Each row of a before or after table is a point. One or more steps were done to the points. Then noise was added and the rows were shuffled. The steps act on how far a point lies along the listed directions, d1 being the first. What was done? A step turns or swaps two directions, mirrors them in a line or flattens them onto one, adds a multiple of one to another, or multiplies one. Angles are multiples of 10 degrees, from the lower direction toward the higher: turns from -170 to 170, lines from 10 to 170 but not 90. Use the fewest steps. Two steps may share a direction if one is a turn and the other turns, adds or multiplies; they go together, in the order done. Otherwise the lowest direction goes first.
(in the rows, 128 means zero)

Directions:
(1): [182 150 109]
(2): [126  91  79]
(3): [157  84 160]
Before (12 x 3)
[[145 152 154]
 [240 143 193]
 [103  92 122]
 [167 112 114]
 [144 117 107]
 [110 123 101]
 [109  92 103]
 [166  98 124]
 [105  90 158]
 [106 120 116]
 [128 117  63]
 [143 115 121]]
After (12 x 3)
[[177 245 115]
 [140 132 114]
 [136  85 106]
 [135 161 148]
 [128 129 101]
 [148  88 116]
 [111 102 114]
 [ 95 105  82]
 [140 146  89]
 [166 100 149]
 [158 142  92]
 [124 106 131]]
Steps: turn d1 and d3 by -80 degrees

Directions:
(1): [ 71 119  68 152 119 131]
(2): [163  80 104 151 181 142]
Before (9 x 6)
[[243  85 152 114 177 144]
 [100 174 176 122  63 111]
 [160 142 143 118 124 115]
 [113 124 137 114 131 126]
 [156 147 145  95  93 151]
 [130  98 147 140 148 126]
 [ 63 125  84 146 129 118]
 [191  58 111 173 186 165]
 [107 168 188  94  78 118]]
After (9 x 6)
[[ 51 175  87 108  39 116]
 [126 110  76 131 116 162]
 [116 131  91 140 120 118]
 [174 123 181 113 163 119]
 [ 98 127 152 129 113 117]
 [117  67  81 162 169 148]
 [118 114 131 120 140 128]
 [144  70  95 182 170 142]
 [ 88 191 173 111  38 125]]
Steps: turn d1 and d2 by 170 degrees

Directions:
(1): [139 110 121  72  71  87 143 107 189 126  97]
(2): [179 151  98  88 143 202 109 137 165 101 141]
Before (13 x 11)
[[136 111 121  83  66 107 160 114 198 122 107]
 [ 84 133 147 167 129 110 120 144  94 128 138]
 [124  96 118  54  33  67 165 105 207 105  90]
 [ 62 102 162 208 175 102  98 123  19 144 140]
 [182 153  81  81 145 208 106 137 178 107 153]
 [142 159 109 132 147 168 121 125 122  95 133]
 [142 128 116  97 141 141 127 119 138 127 105]
 [179 131 125  97 143 180 144 140 169 113 122]
 [161 138 121  57 124 175 119 136 182 125 124]
 [190 126  88  55  80 132 112 132 221  95 125]
 [ 99 103 156 157 122  99 150 106  96 147 122]
 [144 107 116  93 113 153 116 141 170 102 120]
 [172 158 109 118 197 241 111 140 146 110 161]]
After (13 x 11)
[[108 127 128 135 101  78 146 106 132 115 108]
 [ 93 148 140 212 195 180 126 168  34 110 175]
 [143 144 114  95 111 154 110 140 169  98 130]
 [106 100 168 160 133  84 169 126 109 154 114]
 [162 132 121 106 136 187 126 115 143 111 140]
 [ 81  83 160 123  85  27 171  89 153 163  94]
 [ 70 110 172 156 140  84 136 134  81 171 125]
 [ 88  94 149 167 136 112 127 147  98 130 128]
 [184 115  88  29 102 179  89 104 204  84 111]
 [ 81 112 150 222 156  73 117 152  49 143 152]
 [101 138 143 197 165 160 139 153  69 138 156]
 [118 122 134 129 146 114 135 119  99 141 107]
 [ 72  98 148 163 101  35 149 117 103 169 118]]
Steps: turn d1 and d2 by -170 degrees

Directions:
(1): [135 130 106 108  77 121 102 179 146 166  64 190 126 162]
(2): [ 91 103  98 125  75  79 124  97 133 142 191 141 190 150]
(3): [124 105 154  91 100 191 146 142 204  91 173 149 111 135]
(4): [148  95 136  53 154  79 155 176 129 163 145 119 132  75]
Before (12 x 14)
[[155 146 135 146 159 141 127 134 106 124  74 114 103 132]
 [147 162 125 141 196 139 129  78  94  90 135  69  92  84]
 [140 140 112 168 111 141 102 136 130 139  60 160 127 144]
 [118  98 137  93 125  57 118 143 129 156 157 135 136 107]
 [134 159 136 182 160 148 117 103  84 107 120  96 109 132]
 [ 85  77  80  68  55  25 131 142 123 189 166 168 173 117]
 [136 143  91 127 111  60 100 141  91 165  93 140 182 158]
 [167 131 116  88 160 131 116 183 146 155  21 169  89  85]
 [136 159 159 181 165 147 122 125 106 103  90  83 104 127]
 [118 178 115 158 127 163 119 114  88 110  58 126 108 150]
 [139 139 156 155 143 186 112 105 137  76 151 109  87 152]
 [170 149 136 145 173 141 103 121 124 118  32 121  80 122]]
After (12 x 14)
[[142 144  85 123  96  59  96 155  97 176  75 156 185 167]
 [137 170 143 197 172 111 107 127  69 129  62  84 114 131]
 [150 184  93 174 208  73 104  77  25 135  76  63 108  86]
 [ 80  66  90  52  45  49 136 147 151 175 180 179 170 119]
 [167 149 128 142 170 134 100 130 123 127  19 131  81 126]
 [118 178 108 156 122 155 114 123  85 117  45 136 110 153]
 [139 171 115 198 167 108 102 105  40 137  79  96 123 133]
 [138 133 119 153 103 164 105 143 157 129  68 172 121 148]
 [159 149 128 151 157 131 118 135  95 138  58 120 107 135]
 [166 117 132  69 145 166 129 190 191 132  46 180  79  88]
 [120 103 141  96 121  54 116 144 128 156 155 139 137 109]
 [141 143 159 163 152 179 115  97 126  76 153 101  87 146]]
Steps: turn d1 and d3 by 30 degrees; multiply d3 by 2

Directions:
(1): [124 141 145  87  91 156 126 176  82 171  74 136  94 104 102 120 106 197
 192 122]
(2): [137 193  93 109 124 134  67 110 106 136 105 134 149  73 196 142 192  97
 156 134]
Before (12 x 20)
[[119 159 145  82 110 155  83 197  76 177  72 149  87  86 127 127 118 168
  207 125]
 [121 154 119 150 154 103  95  86 136 106 173 122 134 129 197 150 171  74
  102 160]
 [137 186  97  91 120 157  51 133  98 146  58 136 148  80 208 151 203 117
  200 135]
 [132  86 152 140 118 130 131 140 178 136 128 105 118 157  77 119  50 141
   87 121]
 [148 196 148  76  99 137  60 137  66 151  93 151 110  53 148 151 189 171
  171 142]
 [147 194 139  65  76 176  51 209  24 176  27 128 108  51 162 129 152 189
  236 117]
 [145 152 108 169 165  99  91  76 157  77 159 128 169 110 199 178 206  26
   81 148]
 [105 154 140 141 132 124  88  91 102 136 136 105 153 117 165 129 161  93
  118 133]
 [125  67 134 165 176  87 210 118 178  84 200 119 137 197  94 132  88 128
   53 135]
 [132 177 129  90 104 122 106 152  81 176 115 135  95  87 144 116 153 143
  182 128]
 [128 196  84  54  90 163  66 194  49 175  27 157  99  48 131 123 161 212
  231 105]
 [136 138 155 117 115 141 168 148 132 153 100 150 120 141  76 123  91 201
  151 119]]
After (12 x 20)
[[122 113 151 133 128  98 172 144 127 149 161 124  97 155  97 107 110 131
  118 127]
 [148 177 107 108 113 136  41 120 152 152 100 113 148  77 164 137 144  98
  122 137]
 [110 107 156 144 133 124 154 134 128 125 158 123  91 164 116 124 101 144
  118 141]
 [137 199  84  98 139 114  95 120 105 130 125 135 153  75 203 153 192 117
  153 142]
 [154 181 116 122 126 129 115 108 148 137 106 147 158 106 148 138 154 140
  135 128]
 [ 88  99 169 146 131 127 138 116 110 134 139 100 123 154 106 117 104 134
  106 126]
 [119  63 121 139 147 114 166 158 147 105 131 133 118 171  53 115  86 170
   99 107]
 [136  80 195 133 129 113 159 134 129 111 165 141 101 161  56 129 103 176
   87 129]
 [120 107 153 131 155 125 126 161 139 127 145 133 110 146 114 124  94 120
  122 125]
 [123  33 172 151 135 131 187 153 160 116 132 119 110 212  62 123  69 160
  115 124]
 [137  64 180 158 138 128 166 172 133  96 141 105 118 184  79 118  69 148
   97 117]
 [126  80 180 155 132 122 173 156 135 108 133 130 104 157  76 155  96 138
  111 134]]
Steps: multiply d1 by 0; multiply d2 by -1

Directions:
(1): [119 184 137 155  81 143 150 133 163  76 205  76  86  76 108 125  53 147
  83  73 137 169  81 161  74 108 133 134 164 146 128  62  96 114  77 147
  68 120 122 117 142 119 119 152 152 151 107 108]
(2): [119  91 130 129 134 114 163 171  56 129 131 120 145 167 159  16  96 175
 109 130 171 152 146  91  91  97 134 100 144 146 141 102 130 128  87 187
 159 163 201 158 137 125 154 111  92  93  72 185]
Before (11 x 48)
[[111 204 151 158  88 134 154 115 171  75 220  58  88  63  86 145  46 147
   69  61 129 175  79 153  68 115 132 130 173 150 139  49  82 116  83 141
   65 106 119 121 134 118 126 150 159 157 109  99]
 [146 103 133 121 137 122 142 134  97 130 103 135 150 148 152  95 144 147
  126 139 138 124 144 104 134 126 125 137 120 149 124 130 129 127 125 134
  145 131 145 127 123 140 151 125 104 112 119 128]
 [113 175 133 135 113 133 133 110 180 101 165 120 105  95  98 181 112 133
  128  82 117 125  99 156 121 134 127 154 126 133 117 113 106 134 134  95
   89 102  86 105 150 127 117 134 149 143 131  74]
 [130 120 119 125 141 131 127 122 117 139 127 130 125 153 128 114 139 121
  150 136 134 120 129 116 136 134 136 126 116 132 143 156 145 120 143 129
  155 117 137 156 126 116 140 107 123 112 122 128]
 [116 193 137 144  90 134 134 133 177  86 196  67  91  67  79 156  81 109
   79  74 114 149  74 166  85 123 127 139 146 144 125  66  97 121  95 142
   71 115 103 101 150 120 125 143 160 166 132  95]
 [114 201 146 157  86 140 142 133 167  71 213  84  78  54  99 130  50 134
   89  59 130 160  78 165  72  94 114 137 159 150 133  86  80 109  95 131
   59 128 131 125 148 115 131 148 152 158 111  99]
 [126 158 143 142 140 146 112 112 172 118 145 105 106  98 128 170 123 103
  111  95  99 136 102 152 136 136 119 148 136 119 107 116 127 120 125 108
   88  94  94 111 120 129 117 143 170 153 140  91]
 [129 174 127 131 100 147  93  78 205 107 142 132 118  71 103 224 141 100
  146 119  83 100  97 162 149 162 121 156 111 123 101 159 127 124 167  61
   90  92  56 107 105 132 111 147 170 171 184  62]
 [131 182 123 133 105 151 112 115 215  98 147 115  94  86  94 221 122  93
  111 104  98 118  92 184 141 128 121 150 123 106 127 129 111 114 151  79
   98  90  60 106 128 147 108 167 150 162 135  76]
 [129 117 113 133 141 123 131 127 130 132 112 125 139 132 136 125 129 126
  131 134 119 109 133 116 119 114 123 115 128 148 149 143 125 137 127 123
  142 129 130 124 118 129 136 123 113 130 141 133]
 [116 174 134 150  77 124 139 142 160  75 180  80 105  83 118 132  76 148
   92  83 136 145  81 166  95 115 133 131 153 149 128  73 110 124 101 129
   82 117 108 127 129 118 115 137 132 152 112 106]]
After (11 x 48)
[[113  93 127 110 161 107 145 144  84 149  98 159 159 177 144  82 150 159
  151 134 147 109 158  93 138 124 127 122 107 133 128 150 137 145 143 131
  172 142 157 142 145 132 149  97  95  91  99 143]
 [129 148 122 133 125 139 123 111 149 123 149 117 108 124 112 148 125 112
  143 118 124 125 109 138 131 138 136 137 122 133 139 143 135 116 140 117
  129 104 114 143 128 115 129 119 141 129 131 104]
 [117  97 128 128 120  99 150 173  73 119 120 115 154 158 160  42 111 173
  113 130 164 131 137 109 109 106 133 102 137 150 138 107 138 135 111 162
  157 152 174 161 124 123 144 103  82 104  83 170]
 [111  90 142 125 152  99 171 162  40 139 129 111 160 176 148  11  98 182
  100 131 171 155 161  68  90 101 133  90 147 150 155  98 125 133  96 190
  178 159 215 172 127 124 169 100  86  86  66 194]
 [126  87 138 121 180 125 121 142  89 158  89 139 152 169 168  86 157 125
  132 140 124 123 153  97 150 127 119 120 120 119 116 147 152 130 133 139
  158 128 154 143 116 132 145 111 124 108 113 151]
 [116  83 128 112 153 100 150 178  49 148 108 119 160 176 139  26 133 143
  109 141 154 129 151  83 107 109 127  99 120 145 141 114 139 137 108 189
  179 166 197 150 143 127 167  93  90  97  91 186]
 [145 148 136 135 112 136 134 116 147 105 140 115 122 106 128 147 123 134
  115 112 122 132 113 137 126 132 125 153 130 149 117 110 113 121 120 115
  102 111 107 107 125 138 134 145 132 139 135  90]
 [131  73 115 102 166 118 128 161  90 160  59 165 164 193 155  92 173 127
  141 172 138  97 169 102 161 116 122 110  99 107 142 177 152 130 162 125
  206 142 152 155 121 154 149 119  80  94  94 166]
 [129 131 114 137 133 127 128 120 147 124 124 119 129 117 128 142 121 122
  127 124 113 113 122 127 117 117 122 120 131 148 147 137 121 135 126 116
  128 121 118 118 118 128 130 129 123 141 148 121]
 [113  96 138 127 145 107 157 177  48 130 129 131 144 156 157   7  99 166
  119 123 167 141 151  87  92  82 115 100 135 151 147 132 119 124 107 176
  161 177 221 171 142 121 171 102  85  93  72 186]
 [128  68 119 100 160 114 108 121  83 167  59 181 186 175 162  99 191 133
  175 184 121  80 172  84 168 150 122 117  88 123 116 204 167 139 179 107
  194 142 145 155  98 139 150 101 103 105 145 150]]
Steps: swap d1 and d2

Directions:
(1): [ 90 160 108 148 194 189 123 116 142  78 135 193  98 101 184 138 155 108
 113 135 167  74 136 122  42 198 109 109 143  60 149 145  85 143 113 133
 154 145  94  95 172  73 170 177 154 155  99 119 108 126 130 120 214 135
  79 171 120 120  88 127 137 105  84 136]
(2): [133  69  92 143  51 191 126 138 148 114 159 100 131 104 118 160 128 108
 116 169 119 145 151 106 142 102 119  94  87 156  84 165 179 105 131  90
 120 177 160  62 179 105 222 116 127 120  96 155 161 175 164 103 116  94
  76 139 149 132 112  83 133  84 141  27]
(3): [121 158 177 111 115 175  65 153 103 109 157  70  83  99 147 148  50 156
 126 134 150 113 182 157 148 179 133 201 131 133 117 129 196 172  96 152
 186 132  68 195 173 157 121 152 128 176 127 173 123 123 145 141  89 116
 168 135  88 149  85 158  83  82 143  92]
Before (9 x 64)
[[119 111 116 149 120 153 135 132 129 118 116 124 116 132 102 131 131 124
  118 131 158 128 101 143 115 141 115 120 123 142  96 126 150 119 141 136
  132 121 129 111 152 126 145 128 130 133 110 139 143 129 123 131 121 131
  128 140 134 147 110 107 119 118 109 112]
 [143  81 103 128  52 164 114 131 126 150 153  85 141 131  98 154 113 112
  113 142 101 165 147 120 180  90 136 148 114 177  84 142 184 112 123  74
  112 153 164  98 152 138 189 101 110 127 102 159 152 148 132 125  71  89
  112 112 139 135 128  79 127 123 147  70]
 [109 148  95 143 153 193 132 126 156  96 140 168 127  90 153 149 157 110
  126 136 154  93 154 112  78 183 102 111 128  74 128 146  96 148 120 131
  140 162 118  69 183  87 205 153 165 155  81 128 130 170 169 105 183 114
   66 146 152 125  97 107 154 114 106 111]
 [115 113  95 134 152 159 151 121 158  88 131 186 125 121 157 136 175  77
  122 139 142 113 113 116  73 159 111  96 116  91 159 143  94 116 128 134
  106 168 139  62 149  60 156 150 142 117  96 109 139 131 151 119 213 117
   71 150 141 126  97 105 159 106  93  87]
 [110 184 180 101 129 112  70 160  88 113 140  78 101 118 120 116  37 162
  114 100 133 112 145 162 143 164 123 201 157 117 159 105 178 162 105 169
  186 110  54 202 112 182  40 154 152 168 136 138 114  79 122 158  99 137
  187 133  79 150 119 185  91 131 140 161]
 [138  81  92 156 109 126 167  99 128 148 143 141 151 126 127 123 186  96
  115 167 137 134  92  96 123  77  95  40 121 147 122 143  92  76 152  76
   77 148 184  67 132 107 199 111 129 100 113  94 159 162 141 130 140 109
   98 154 183 113 136  90 158 131 125  95]
 [161 189 201  92 137  72  90 146  98 157 139  68 108 157  99  95  57 166
  155  99 110 144 145 166 185 127 140 195 139 151 159  84 157 156 125 159
  156  75  83 249  89 190  18  99 109 151 188 130 126 106 102 152  76 141
  231 105  89 137 136 200  85 161 140 191]
 [126  96 119 133  99 170 129 145 159  92 150 103 128 124 167 172 141 102
  118 155 146 129 145 114 122 132 140 108 122 124 108 152 167 120 137 109
  131 152 128  92 172 103 190 115 136 152 103 133 131 145 149 112 113 146
  107 150 157 130  95 116 123  75 146  58]
 [154  98 153 105 102  73 152 118 132 175 101 112 165 169  84 135 158 153
  141 104  98 181  80 123 192  69 142 128 131 159 129 124 104 112 144 125
   93 116 179 142  82 172 106  81 119  79 131 119 137 118 106 126 105 140
  145 104 145 140 160 115 143 164 158 166]]
After (9 x 64)
[[148 153 175 109  75 182  61 162 119 113 189  44  80 108 116 142  38 146
  133 150 123 136 193 155 170 146 125 176  99 153 115 132 218 150 111 127
  178 134  83 189 179 153 134 114 116 176 142 174 148 156 149 129  85 103
  170 133  94 145  87 164  74  88 141  72]
 [126 110 110 148 126 133 145 129 132 126 109 130 127 141  96 123 142 122
  122 125 152 132  87 139 118 126 118 110 125 145 100 120 137 110 147 136
  119 117 138 107 136 127 130 120 129 124 112 131 141 124 116 132 121 138
  131 135 137 144 123 107 128 135 110 127]
 [147 131 180  95 118  82 127 122 119 165 102 104 146 168  99 131 127 166
  141  93 112 166  97 141 193 102 146 164 145 148 139 116 112 137 128 150
  120 106 143 184  89 185  81  95 124  99 140 128 121 105 102 138  99 142
  172 108 122 146 144 141 125 152 156 178]
 [161  70  92 125  69  88 159 112 132 184 121 117 180 169  69 123 158 106
  123 121  76 190 101 113 189  36 140 120 122 188 103 120 134  86 150  67
   67 126 202  90  88 145 145  74 100  90 125 123 153 135 109 128  78 107
  123  91 161 124 179  79 156 180 147 132]
 [119 137 113 121 184 118 154 119 148 101 112 194 130 138 157 116 173  88
  129 115 140 111  96 128  78 157 118 115 133  85 177 122  69 123 133 150
  106 140 132 100 115  76 101 148 140 114 117  94 126 108 136 135 211 137
  105 138 131 127 114 127 154 133  89 139]
 [144 126 128 140 165  51 174  91 105 175 109 157 158 158 120  91 182 117
  132 123 137 134  66 111 132  81 108  73 156 141 158 105  50  91 154 108
   77  96 168 134  70 138  98 110 123 100 150  65 134 114 105 156 130 141
  157 131 166 108 162 131 152 180 124 190]
 [104 128 136 119  59 202  66 168 114  82 181  64  95  80 130 153  43 135
   93 147 134 115 175 137 136 156 110 159 114 124 113 149 224 144 103 124
  187 174  78 118 184 140 159 155 158 167  93 167 144 133 166 130 111 101
  113 159 100 149  88 133  97  73 141  48]
 [141  82 104 132 108 109 171 130 168 121 122 128 162 155 142 149 184  95
  123 143 124 149 103 102 131  86 146  75 128 133 123 138 124  98 156 103
   88 134 165  77 117 110 155  90 128 116 118 103 135 140 131 112 118 160
  107 133 180 117 137 109 149 118 147 103]
 [113 148  99 139 168 150 154 116 155 119 121 182 147 110 139 134 176 113
  135 119 141 103 132 110  85 164 106 102 134  74 143 133  69 143 130 130
  120 142 134  73 147  95 171 138 157 137  99 107 124 160 154 109 181 130
   75 134 159 120 120 111 165 145 108 148]]
Steps: add -0.5 times d2 to d1; turn d2 and d3 by -70 degrees
